Each wall is flat, endless, passes through zero and stands at right angles to its row. A trip goes straight from one point to another. Which walls does it cross, in order?
In the rows, 128 means zero.

Walls:
(1): [160  93]
(2): [209 184]
(3): [123 196]
Trips:
[180 139] to [153 128] => 3
[105 112] to [96 60] => 1
[148  94] to [ 68 130] => 1, 3
[116 121] to [176 117] => 1, 2
[ 96 152] to [152 166] => 2
[88 99] to [176 151] => 1, 2, 3
[103 159] to [132  84] => 3, 1

Walls:
(1): [ 95 124 125 168 106 114 147 121  97]
(2): [ 75  93 147 146  86 125 155  91 154]
(3): [ 63 122 237  99 150  98 156  63  87]
(4): [144  51 144  96 158 109 171 141 166]
(5): [174 146 151 172 165 158 129 114 142]
(6): [164  94  66 115 112  86 131 111 138]
Trips:
[ 76  96  94 141 101 118 132 111  98] to [154 102 166 150  98 126 129 106 184] => 4, 5, 1
[177 117 109 147 168 165 145 106 122] to [203 148 126 107  46  72  87 125 100] => 4, 5
[140  88  79  93 165  78  67 126 154] to [211 120  74 176 113 145 135 196 156] => 5
[133 112 117 139 136 166  96 185 169] to [165 155  98  54  72  93 120  99 135] => 6, 5, 4
[ 76 103 213 134  73 112 131 123 173] to [135  17 148   7 140 102  73 147 191] => 1, 6

Walls:
(1): [100 103 123 154 152 143 189  27 107 185 138 156  85 120 100 120 116  90
 131 161 144 118 119  58]
(2): [168 159 101 116 129 167 150 132 134 125 162 170 150 155 158  94 191 143
 146 157  73  95  92 131]
(3): [122 176 158 115 112 139 122 116 116 150  96 141 138 121 207 154  54 174
 142  80 133 120 110 127]
(4): [ 78 110 145 126 119  91 105 176 173 124 164 121 172  87 130 173 117 111
 172 128 156 165  72 140]
(5): [198 153 160  98 170  99  83  97 158 153 104  80 121 153 104 153  94 175
 114 123 138 160 123  59]
Trips:
[156  85 178 113 179 179 116 197 133 120 122 146  93 111 176 166  95 133
  92  91 160 140 162 119] to [133  77 134 138 123 106 109  85 156 108  97 176  89  47 185 132 104 145
  98 147 103 125 146 154] => 4, 5, 1
[ 65  90 173 150 109 164  84 106 134 112 120 109  79 176 153 128 123 106
 140  95 104 126 138 119] to [ 84 114 134 114 131  94 156 150 116 156  63 162 115 112 132 102 148 137
  57 157 165 101 106  96] => 3
[147 174  71  84  89 112 163  94  75 108 115  96 136 150 115 139 104 158
 142 157 168 183 114 176] to [113 167 123 158 107  93 101 124 138 115  82 120 106 168  58  65 117 147
  79 137 148  48 162 197] => 3, 5
[ 96 114 144  91 142 126 110 144 152  92 113 116  77 160 108  96 148 129
 139 164 154  97 123 109] to [108 137 149 128 132 125 138  98 174 138 121 145 144 154 104 147 127 115
 178 187 130  37  93  97] => 2, 4
[ 65 135 111 162  86 114 110 116  88 166  91 132 138 111 105 131 107 179
 158 180 150 112 150 158] to [152 159 155 178  45 105 205  91 146 114 134  63 148 155 169 121 104 168
 125  91 125 128  70 119] => 5, 2, 1
[123  72 145  73  83 130 157 174 133 144 120  88 133  55 145 147 101  94
 140  67 131 114 174 115] to [124  94 104 161 176  81 136 126 127 125 137 167  80 104 127 149 146 130
  91 148 103  88 110 173] => 3, 1, 4, 2
[129 140 149 149 122  79 104 161  96 112 134 119 121 190 117 142  62 129
 168 171 185 145 122 101] to [152 142 169 152 104 106  92 102 125 144 158  69 133 159 155 176  98 137
 101 176 125 109 114  98] => 1

Walls:
(1): [110 151 106  90 130 151 157 155 144 118  80 171  89 154 118  99 112  71
 182 104  96 149 147 137  95 198 198  87 138 183  75 113 106 138 147 174
 114  96 123  69 158 123 129 114 109 203 104  94]
(2): [ 81 168 148  78 121 129 123 129  75 175 113 139 129 230 219 107 174 204
 179 168 194  87 137 162  59 129 120 152 114  88 163 134 125 129  85 173
 130 177 172 202 147  37 180  74  93  98 106 162]
(3): [ 66  47 108 157 169 176 142 109  51 125 125 174 152 175 133 130 101  92
 158 158 138 102  47 119 169 118 130  94 138  78  93  79  95 115  86 154
 215 124 105 130 152 136 165 150 112 135 128 209]
(4): [188 148 129  80 129 133 168 183 153 131 159 116 124 149 169 151 151 127
 131 209 133 120 153  97 106 160 178 124  68 117 115 109 144  49  73 121
 150 138 189 190  99 185 154 158 108 160 154  51]
(5): [154 149 107 152  98 184 192 162 155 119 173 118 155 188 104 126 133  86
 193  83 154 124 138 164 107  86  76 115 118 163 196 156 182  77  88 165
 108 167  88 111 130 127 103  47 124  84  92 102]
(6): [202  99 102 151 128  61 111 174 213 150 115 130 187 122 102 131  96 114
 201 137 160  49  58 131 105 122 249 124 117 118  86 151 146 179 100 147
 181  80 138 125 136  98 141  82 117 103 168 120]
Trips:
[160 156  98 181 157 140  86 122 112  47 156 106 104 141  81  79  68 134
 144 139 179 163 135 102 181 106 140 175  98  55  87 114 126 174 140 158
 186  75 122 148 119 100 156 149 165 146  69  92] to [ 84 117 135  51 187 144 120  86 136 126 164 143 173 150 139 144 104  89
 128 176 108 185 185  86 138  95  94 113 150 168 140 166 167 136 109  93
 176  91 152 131 204 129 111 165 136 152 233 127] => 4, 6
[115 109  72 120 116 101 196  96  86 123 175  25 187 134  95 141  74  47
  50 185 149 125 112  97 158  91  98 145 165 205  93  97  96 234 118 101
 132  78 149 167  90  87  77  57 116 185 146 113] to [170  94 124  98 111 169 116  92 145 106 109  65 160 215 175 179 124 150
 123 148 111 200  48 119  96 168  80 179 139 173  93  98 200  77 128 219
 112 130  82 126 231  96 116 179 120 145  65 114] => 5, 6, 1, 2, 4
[ 37 145  84 123 101  80 143 108 153 111 125 109 166 169 170  68 136 113
 161 126  46  73 155 124 110 113 150 128 140  88 211  98  91 120 181  16
  84 153 136  44  59  89 144 147 175 187 139 122] to [111 146 162 148  95 156  95 135 108 155 167  89 204  98 127 178 153  97
 136  55 100  93 108 171 119 127 116 133 118 137 150  60 123  72 126 124
  55 142 117 119 129 115  35 155  89 125  31 174] => 2, 5, 1
[124  50 132 153  96 133 125 104 118 159 158 113 142  84 118 134 126 144
 149  77 188 100 108 139 108 145  15 146 177 205 191 168 134  93 114 114
 127 179 169  91 212 163 154  46  81 102 137 184] to [ 84 165 115 153  99  81 185  85 103 164 191 150 116 141  57 155 117 140
 117 182 139 141 109  85 199  54 126  80  59 114 120 214 173 140 127  40
 160 103 176 121 192 120 169  93 100 162  89 132] => 6, 2, 4
